Each row is a point. The ring and each string are closed loops that go straight from each point to the next, and from the last back to the first. Before rounding, they use only three directions, however many columns there are. How many times does the string pass through the ring? Passing back the other way cancels.
(in the rows, 128 means zero)

Ring, 10 rows:
[[150 144 125]
 [130 145 157]
 [103 149 167]
 [ 85 155 158]
 [ 69 155 121]
 [ 71 142  90]
 [ 89 121  61]
 [114 114  51]
 [136 120  56]
 [152 134  79]]
String (19 x 3):
[[158 159  63]
 [130 159  79]
 [120 119  93]
 [130  81  64]
 [131  82  39]
 [132 121  22]
 [121 170  67]
 [118 127  86]
 [123  91  87]
 [120 144  92]
 [135 163  77]
 [123 121 104]
 [159 110 101]
 [180 128 104]
 [167 166 101]
 [128 169  98]
 [123 131 109]
 [149 101 111]
 [182 136  75]]
Times through: 3
String (17 x 3):
[[144 161  83]
 [122 158  92]
 [150 167  50]
 [162 111  30]
 [147  73  59]
 [127 108  89]
 [120 140  97]
 [137 108  96]
 [161 105 100]
 [131 115 116]
 [130 178 100]
 [149 191 113]
 [165 156 145]
 [155 119 149]
 [133 119 127]
 [134 112 121]
 [126 133 106]]
Times through: 2

Ring (10 x 8):
[[201 119 144 157 127 152 154 170]
 [197 159 149 144 141 153 139 186]
 [176 173 138 132 147 140 136 182]
 [144 169 117 121 149 122 138 165]
 [101 144  96 114 140 105 138 132]
 [ 74 107  90 118 125 104 136 102]
 [ 74  83  91 126 115 108 140  91]
 [ 99  62  97 140 108 116 152  94]
 [140  61 108 153 109 126 164 114]
 [183  87 128 159 118 142 164 147]]
String, 18 rows:
[[174 117 109 144 134 120 170 156]
 [235 112 127 165 133 137 188 185]
 [239  98 148 174 122 159 174 180]
 [235  75 112 174 123 128 208 168]
 [194  86 108 159 124 122 188 152]
 [169 101 117 149 124 130 164 146]
 [158 115 160 150 117 168 118 147]
 [222 106 161 170 119 171 151 174]
 [237 118 146 167 130 154 172 188]
 [226 129 128 157 138 136 179 188]
 [233 171 178 155 141 178 131 209]
 [185 166 170 143 136 172 113 183]
 [142 131 136 137 128 144 128 146]
 [177 140 115 138 141 123 163 168]
 [213 177 135 140 154 137 158 203]
 [220 181 147 143 153 148 150 208]
 [200 143 118 144 144 125 171 181]
 [176 131 126 143 134 134 154 163]]
Times through: 0
String (20 x 8):
[[ 99  97  67 123 131  83 172 110]
 [113 107 104 130 125 117 145 121]
 [ 88 109 128 128 116 140 109 109]
 [ 57  87 114 125 108 130 109  84]
 [ 53  62  73 124 110  94 148  71]
 [ 82  71  68 127 118  88 166  90]
 [108  98  96 130 123 111 150 115]
 [110 116 126 131 122 137 121 123]
 [ 70 117 123 120 119 134 103 104]
 [ 46 120  84 105 129  97 124  93]
 [ 89 123  66 112 140  80 163 117]
 [117 127  80 121 140  92 165 132]
 [115 138 120 124 133 128 126 136]
 [108 151 133 121 133 139 108 138]
 [ 98 174 103 105 150 108 125 144]
 [109 161  74 106 154  82 159 144]
 [127 130  77 122 143  88 172 139]
 [119 126  88 123 138 100 158 133]
 [ 78 126  62 107 141  75 160 113]
 [ 51 113  64 105 133  79 146  93]]
Times through: 3

Ring, 6 rows:
[[203 175  95 149 149  86 147 168  88 145  99 154 136 149]
 [145 206 120 169 133  84 114 189  82 118 114 141 144 145]
 [ 78 185 142 150 104  92 102 164 104 122 144 119 144 135]
 [ 63 129 137 111  90 102 119 116 133 151 158 104 135 121]
 [116 102 119  90 100 103 150  95 138 179 149 120 129 132]
 [190 123  99 106 128  95 167 118 116 181 121 148 130 150]]
String (18 x 14):
[[ 48 154 164 113  74  99 110 127 126 149 175 118 144 148]
 [ 32 128 157 101  70 104 112 108 140 155 178 102 139 130]
 [ 75 124 151  92  77 102 132 102 136 172 172 122 138 149]
 [117 139 125 116 106  97 135 127 120 158 142 127 135 139]
 [109 130 107 125 118  99 129 128 123 146 129 107 130 110]
 [ 86  88 110  95 102 108 139  90 147 168 146  95 124 101]
 [ 84  76 127  70  83 110 151  69 156 191 166 107 126 125]
 [ 97 102 143  74  78 104 150  84 143 191 171 128 134 154]
 [116 139 127 114 104  97 136 125 120 160 144 128 136 141]
 [108 141 117 127 113  97 127 133 119 146 134 115 133 122]
 [ 61 133 126 125 100 102 112 126 130 138 146  94 133 104]
 [  7 147 156 125  76 103  91 129 133 129 171  87 140 111]
 [ 49 172 163 128  79  96 102 143 117 136 169 118 146 147]
 [104 169 143 129  99  93 121 146 109 146 149 134 143 154]
 [118 158 119 137 118  94 124 147 109 140 130 123 136 129]
 [ 81 168 123 152 115  95 103 159 109 119 131 104 138 110]
 [118 156 118 136 118  94 125 146 110 140 130 122 136 128]
 [ 88 165 147 126  93  95 118 142 113 145 155 129 143 150]]
Times through: 2

Ring:
[[171 131 128 141 108 112 108 118 107 136 147 124 118 131]
 [164 166 133 138 112 113  96 115 106 134 144 146 139 151]
 [147 193 128 133 125 114  94 121 112 126 137 159 157 163]
 [127 200 120 126 141 114  99 131 120 116 127 158 168 166]
 [103 185 109 118 161 116 113 145 129 103 115 142 170 160]
 [ 94 156  97 117 169 114 129 156 137  96 111 118 158 142]
 [105 129  85 125 159 110 141 161 142  99 119  97 134 120]
 [122 115  82 134 144 107 144 159 143 105 129  88 116 107]
 [145 105  88 142 126 106 140 149 136 116 140  86 102 100]
 [166 109 111 144 111 108 124 131 119 130 147 101 103 111]]
String, 28 rows:
[[163 172 156 129 117 120  83 102  90 139 139 162 154 169]
 [144 136 160 116 137 125  95 109  88 131 125 141 152 163]
 [138 140 128 126 136 117 111 128 111 121 129 127 141 144]
 [144 132 143 122 134 120 104 118  99 127 129 130 142 150]
 [158 131 152 126 123 121  98 109  92 135 134 135 138 151]
 [191 146 152 142  93 115  88  98  90 149 154 146 125 148]
 [153 128 153 123 127 122  99 110  92 133 132 133 140 152]
 [136 131 138 121 140 120 108 123 103 123 125 126 143 148]
 [147 149 125 132 127 114 108 126 112 125 135 131 137 143]
 [137 131 156 114 142 125  99 113  91 127 122 136 152 160]
 [159 167 153 128 120 120  87 106  93 136 137 157 152 166]
 [174 209 126 147 100 109  86 113 112 137 153 169 147 161]
 [166 220 125 144 107 109  85 116 114 133 149 174 156 166]
 [157 203  97 149 111 103 105 134 133 124 150 150 140 143]
 [132 153 117 128 139 114 113 134 119 117 129 129 144 143]
 [137 172 109 134 133 111 111 136 125 117 134 137 145 145]
 [144 210  94 144 122 104 107 140 137 117 143 151 149 147]
 [142 206  91 144 123 104 110 142 138 116 142 148 147 144]
 [120 153 125 119 151 118 111 134 115 113 120 132 155 152]
 [108 167 134 110 162 122 105 131 110 110 112 144 172 168]
 [104 211 131 111 163 121  94 131 115 108 111 169 192 185]
 [123 236 109 130 141 111  95 136 129 112 129 174 180 175]
 [123 239 120 126 143 114  89 130 122 114 126 181 186 183]
 [144 249 104 143 121 106  90 131 131 120 143 180 170 171]
 [148 201 103 143 120 106 104 134 130 121 143 151 147 149]
 [137 167 120 129 134 114 107 130 117 120 131 139 148 150]
 [130 152 144 116 145 122 100 120 101 121 121 142 159 162]
 [163 193 152 131 115 118  79 104  95 137 140 172 160 175]]
Times through: 2

Ring:
[[171 105 131 167 102 136 126 170 179 118 154  94 130 135]
 [159 115 163 171 114 173 120 152 150  78 145 115 138 124]
 [124 140 188 146 128 191 127 135  96  50 111 147 138 107]
 [102 151 179 113 123 162 142 144  82  70  72 158 135  95]
 [ 94 154 149  90 116 119 154 159  88 111  61 148 124 101]
 [101 152 110  88 115  85 159 167 103 153  90 123 105 126]
 [128 137  83 111 112  74 152 172 136 176 138  92  95 151]
 [154 118  91 138 104  89 141 177 168 165 155  82 106 152]]
String (24 x 14):
[[201  77 128 183  78 123 122 194 234 131 150  80 146 128]
 [167 102 147 159  93 137 129 177 182 109 121 107 143 115]
 [138 128 142 139 112 137 136 160 135 108 122 118 126 123]
 [141 133 153 158 129 169 125 139 118  83 155 117 121 136]
 [144 134 173 174 138 201 116 125 108  53 167 124 126 135]
 [149 129 196 184 135 223 110 124 112  28 157 134 141 121]
 [156 110 191 164 101 182 122 161 155  58 100 136 160  93]
 [146 120 168 150 107 160 129 160 143  82 109 128 143 108]
 [132 136 146 141 123 150 133 147 117  97 134 121 121 129]
 [146 134 160 173 138 191 118 126 111  66 178 116 119 144]
 [175 108 163 193 119 189 111 145 160  69 178 104 136 136]
 [187  90 148 184  93 152 118 175 202 101 151  95 146 124]
 [173  95 136 157  83 120 132 189 200 126 117 100 144 115]
 [143 122 132 136 105 122 138 169 149 123 120 111 126 124]
 [145 131 102 146 124 118 135 153 137 140 177  89  99 161]
 [152 126  77 143 117  91 140 165 155 171 186  73  91 172]
 [158 116  57 132 101  56 147 185 181 203 173  62  91 170]
 [154 109  94 123  84  68 149 198 188 177 112  89 120 130]
 [149 121  62 122 101  54 151 186 172 201 156  70  93 163]
 [141 135  53 127 122  66 148 165 144 197 193  65  75 185]
 [136 139  83 134 128  99 142 153 127 160 183  83  86 171]
 [140 129 112 135 114 112 140 163 140 139 145 100 109 143]
 [151 113 124 136  95 108 140 181 168 137 115 104 129 122]
 [182  88 116 159  78 101 133 198 218 149 130  85 138 125]]
Times through: 2
String:
[[159 107 138 148  93 124 134 180 176 121 115 107 138 116]
 [196  84 143 189  88 147 117 181 216 108 155  88 147 127]
 [176  94 159 171  89 150 123 179 193  96 121 109 153 109]
 [143 125 151 147 113 149 131 157 138  96 125 119 131 121]
 [133 133 150 140 119 149 134 152 122  96 125 123 125 123]
 [137 123 164 137 104 148 135 164 138  90  93 132 142 103]
 [116 143 212 142 127 207 126 132  85  27  85 165 151  88]
 [ 96 161 211 127 140 209 131 120  52  24  82 174 140  92]
 [ 87 171 194 119 149 198 135 114  37  38  97 168 125 106]
 [ 92 159 201 113 131 185 139 133  61  43  62 174 141  86]
 [117 135 185 119 106 156 140 161 113  73  56 156 150  82]
 [126 127 184 125 100 154 138 167 128  75  57 151 154  81]
 [112 150 213 144 137 217 125 122  70  20  96 167 145  95]
 [120 154 194 161 152 223 118 107  65  26 151 147 126 126]
 [129 141 149 144 130 160 131 139 106  89 143 122 118 133]
 [152 112 158 149  98 145 131 171 160  97 105 121 144 107]
 [181  95 160 182  97 163 118 170 189  88 143 104 148 119]
 [191  94 138 195 104 158 114 165 196 103 184  84 134 143]
 [156 124 124 165 125 147 126 147 142 113 183  93 110 155]
 [140 125 136 137 108 128 137 165 142 117 120 114 126 124]]
Times through: 2

Ring (9 x 14):
[[116 110 136 153  54  70 109 177 121 107 149  77  92 144]
 [134 101 136 134  39  78  98 176 118  95 133  97 101 148]
 [138 106 131 118  74 109 106 149 118  98 114 128 118 136]
 [125 124 123 115 146 146 132 110 122 115 103 154 133 116]
 [117 146 116 112 191 177 149  89 131 127  92 171 142 106]
 [118 169 110 107 206 201 156  87 144 131  81 181 145 107]
 [116 174 112 117 180 184 151 111 150 128  92 159 132 118]
 [109 160 119 136 148 147 143 132 144 127 115 126 116 126]
 [104 130 131 156  95  92 126 161 130 120 146  84  96 136]]
String:
[[107 164 120 143 131 136 140 147 148 126 123 111 107 133]
 [ 81 145 130 178 126  89 143 156 136 136 163  66  88 129]
 [ 89 129 132 170 118  85 137 151 127 130 159  75  93 127]
 [114 132 126 137 122 121 130 137 129 119 124 118 113 127]
 [128 132 126 128  84 117 116 158 133 106 118 116 110 140]
 [125 115 135 145  38  75 103 187 127 100 141  81  92 152]
 [127 106 137 146  25  64  97 192 122  97 145  76  90 154]
 [139 114 132 127  39  92  98 179 126  93 123 104 103 152]
 [122 123 129 133  97 111 120 148 126 110 124 115 111 133]
 [110 106 135 151  87  80 118 153 115 113 147  91 101 131]
 [136  85 140 136  20  61  90 181 110  90 140  89  98 149]
 [152  82 138 119   7  72  81 182 110  80 123 107 106 154]
 [129  97 135 131  71  90 107 152 112 101 129 112 111 135]
 [120 119 128 131 112 116 124 135 121 113 122 123 117 126]
 [142 129 123 106 100 143 115 138 130 101  95 151 127 134]
 [145 124 122 100 108 148 116 129 126 100  89 161 133 130]
 [125 131 123 119 129 141 128 125 128 113 106 143 126 124]
 [110 127 125 132 157 136 140 110 122 125 118 137 125 112]
 [103 131 122 130 190 151 151  89 121 132 114 149 133 102]
 [107 149 113 110 245 199 166  55 127 139  87 191 154  87]
 [129 161 110  95 201 206 150  83 140 124  71 195 152 107]
 [133 159 112  98 170 192 141 103 142 117  76 182 144 118]
 [117 148 118 121 164 161 143 111 135 124 102 152 130 116]
 [127 160 114 107 166 182 142 109 143 120  85 169 137 119]
 [137 181 106  89 184 218 147 101 155 119  61 196 149 119]
 [127 199 101  92 217 236 161  88 162 130  59 201 152 112]
 [101 179 111 128 213 188 165  95 149 141 100 156 132 107]
 [ 97 150 121 144 173 141 152 114 134 135 125 124 118 113]
 [116 150 120 127 142 148 138 128 138 121 109 136 121 125]
 [126 158 118 119 130 156 133 137 145 116 100 141 122 132]]
Times through: 1

Ring (6 x 14):
[[136 158 100 148 111  98  96 127 129  70  77 138 117 128]
 [137 179 110 151 135 109 101 149 157  60 108 126  39 154]
 [123 157 129 137 152 117 117 156 165  96 148 115  31 159]
 [ 96 109 142 114 158 114 129 134 151 169 175 116 130 128]
 [ 91 105 126 114 145 101 114 108 133 181 147 132 222  98]
 [106 117 111 126 124  94 103 103 121 147 108 140 223  96]]
String, 24 rows:
[[107 152 126 129 163 111 110 138 165 132 156 123 105 135]
 [ 92 150 138 120 188 116 115 141 182 163 193 117 107 136]
 [ 86 131 145 113 187 117 123 139 176 181 202 114 122 132]
 [ 93 152 127 123 177 108 105 128 171 161 171 126 153 121]
 [100 141 126 125 162 108 110 129 159 149 157 126 142 124]
 [ 83 125 145 111 185 116 123 134 172 190 202 115 140 126]
 [ 93  88 161 105 163 124 149 149 154 181 203 102  82 145]
 [117  88 147 118 125 119 146 149 129 133 152 108  61 149]
 [115 125 133 127 141 113 124 142 146 125 146 118  85 141]
 [110 166 125 134 168 112 106 143 173 120 157 122  84 142]
 [118 201 123 144 182 118 101 161 196  90 163 118  18 163]
 [129 201 116 150 164 115  98 159 183  69 138 121  13 164]
 [122 189 109 146 156 107  92 141 170  87 126 130  81 142]
 [120 143 119 135 135 106 110 134 144 108 123 127 108 133]
 [128 182 106 148 143 104  93 137 158  78 110 133  88 139]
 [144 236  85 169 145 100  69 142 173  26  81 142  54 148]
 [155 211  91 168 121 103  83 149 154  12  68 136  24 157]
 [156 179 102 160 108 106 101 153 140  22  73 129  11 162]
 [148 229  90 168 141 104  76 150 171  21  84 136  26 157]
 [131 207 101 155 153 105  85 144 173  62 111 133  62 147]
 [121 155 117 138 141 107 106 137 151 101 124 127  96 137]
 [128 120 129 132 119 112 127 146 132  99 122 118  62 148]
 [129 132 135 134 133 118 130 158 147  93 139 111  19 162]
 [118 133 129 130 139 112 120 142 147 116 139 120  84 141]]
Times through: 1

Ring, 10 rows:
[[138 123 119  92 152 148  99  80 131 104 119 119 137 140]
 [141 115 137 112 164 143  89  73 145 112 130 134 149 143]
 [138 112 149 135 166 131  96  88 152 125 139 142 153 138]
 [129 111 157 155 155 113 112 121 154 139 152 140 149 130]
 [120 114 155 159 140 102 127 151 149 145 158 130 140 125]
 [110 123 142 155 121  94 149 183 136 148 156 114 125 116]
 [106 139 114 143 105  94 178 208 113 148 135  99 105 100]
 [108 147  97 131 102 102 188 206 101 143 117  94  96  94]
 [117 148  89 109 112 120 173 173  98 129 104  95  99 101]
 [127 139  97  93 129 137 138 127 110 113 107 103 114 120]]
String:
[[101 157  86 139  89  91 216 241  88 154 110  87  82  78]
 [108 142  99 112 101 110 170 190 105 130 125  86 100 109]
 [117 134 111 115 119 118 148 159 117 127 127 101 114 117]
 [118 141 104 126 120 115 166 170 109 136 114 106 108 103]
 [114 162  75 128 105 109 210 207  83 146  86  97  84  76]
 [112 164  68 117  99 111 211 210  78 141  84  89  79  77]
 [109 172  58 125  93 106 233 230  68 149  73  88  70  63]
 [107 170  63 127  91 103 231 234  71 150  80  87  71  65]
 [106 154  82 116  93 106 197 213  89 138 107  83  86  91]
 [114 129 117 110 115 116 139 159 122 123 139  96 117 126]
 [118 132 119 128 124 113 149 161 122 134 130 109 118 115]
 [112 143 110 151 114  97 186 202 109 153 120 109 104  91]
 [100 142 118 167  99  79 199 238 112 164 137 103 100  87]
 [100 125 143 165 105  79 166 219 134 157 167 105 117 110]
 [110 111 156 145 123  98 122 165 150 138 176 111 137 136]
 [120 119 139 134 134 113 125 143 139 132 149 117 133 129]
 [122 123 137 147 138 109 138 150 136 141 140 125 131 118]
 [124 117 155 176 149 100 137 152 148 154 148 143 141 113]
 [129 108 169 177 160 104 115 129 161 150 159 150 154 126]
 [130 103 168 153 159 115  95 109 164 134 164 141 157 141]
 [128 108 157 137 151 119  98 111 156 127 158 131 150 142]
 [125 123 134 135 140 118 128 135 136 132 137 123 133 124]
 [127 121 146 164 151 108 136 142 142 148 138 140 138 113]
 [127 116 160 185 156  98 136 149 151 159 148 150 145 111]
 [122 106 173 177 150  96 117 145 162 151 170 142 152 128]
 [117 107 166 157 138 100 114 149 158 141 175 127 146 136]
 [118 115 145 131 131 112 118 142 144 129 159 114 136 136]
 [121 128 127 135 131 113 142 153 128 136 134 116 125 117]
 [120 128 126 134 129 112 143 155 127 135 134 114 123 117]
 [108 144 111 158 110  91 193 215 109 158 123 108 102  87]
 [100 154  95 155  91  83 219 249  94 162 116  94  85  75]]
Times through: 5
String:
[[119 112 167 188 145  89 136 165 156 161 164 142 144 116]
 [115 106 166 155 135  99 114 152 158 141 178 123 145 137]
 [118 117 143 133 131 111 121 146 142 131 157 114 135 133]
 [118 127 131 142 129 107 145 162 130 140 139 117 125 116]
 [114 133 126 154 122  98 164 185 124 150 135 116 117 103]
 [102 138 123 166 104  81 189 228 117 161 142 105 105  92]
 [112 137 117 148 115  98 173 194 116 149 130 109 110 100]
 [117 130 122 129 123 112 145 161 125 133 135 108 120 117]
 [109 134 115 122 107 106 158 184 117 133 139  94 110 115]
 [101 154  88 132  89  94 208 233  91 148 114  85  84  85]
 [111 138 104 111 107 113 160 178 110 128 128  91 105 114]
 [119 131 117 117 125 119 141 150 122 127 130 106 119 121]
 [119 147  97 129 119 114 177 177 103 139 105 107 103  95]
 [121 147  95 125 121 118 174 170 103 136 102 107 104  97]
 [123 132 112 108 128 126 136 138 120 121 124 106 119 123]
 [125 131 107  88 128 137 124 120 119 108 121 100 121 132]
 [133 135  92  63 133 155 114  93 111  93 105  96 119 137]
 [137 139  94  87 142 150 128 100 110 107  95 111 119 122]
 [133 133 109 109 144 137 130 112 120 119 108 119 125 120]
 [130 126 122 113 142 131 121 116 130 120 126 118 131 129]
 [135 116 131  96 151 144  90  81 141 105 135 119 143 148]
 [145 105 142  84 169 159  56  37 154  92 140 128 159 166]
 [130 117 134 113 145 131 105 106 140 117 139 120 139 139]
 [133 121 134 127 152 129 114 108 138 125 130 129 139 129]
 [143 117 145 147 174 131 108  88 147 133 124 152 151 125]
 [143 108 159 149 177 130  92  79 159 131 140 155 160 136]
 [136 105 163 143 167 125  88  89 162 128 153 145 159 143]
 [127 111 148 122 145 124  98 110 150 120 155 121 146 145]
 [125 122 137 145 143 114 132 139 137 138 137 128 134 120]
 [125 120 153 179 150  99 143 156 145 157 144 144 139 109]]
Times through: 1
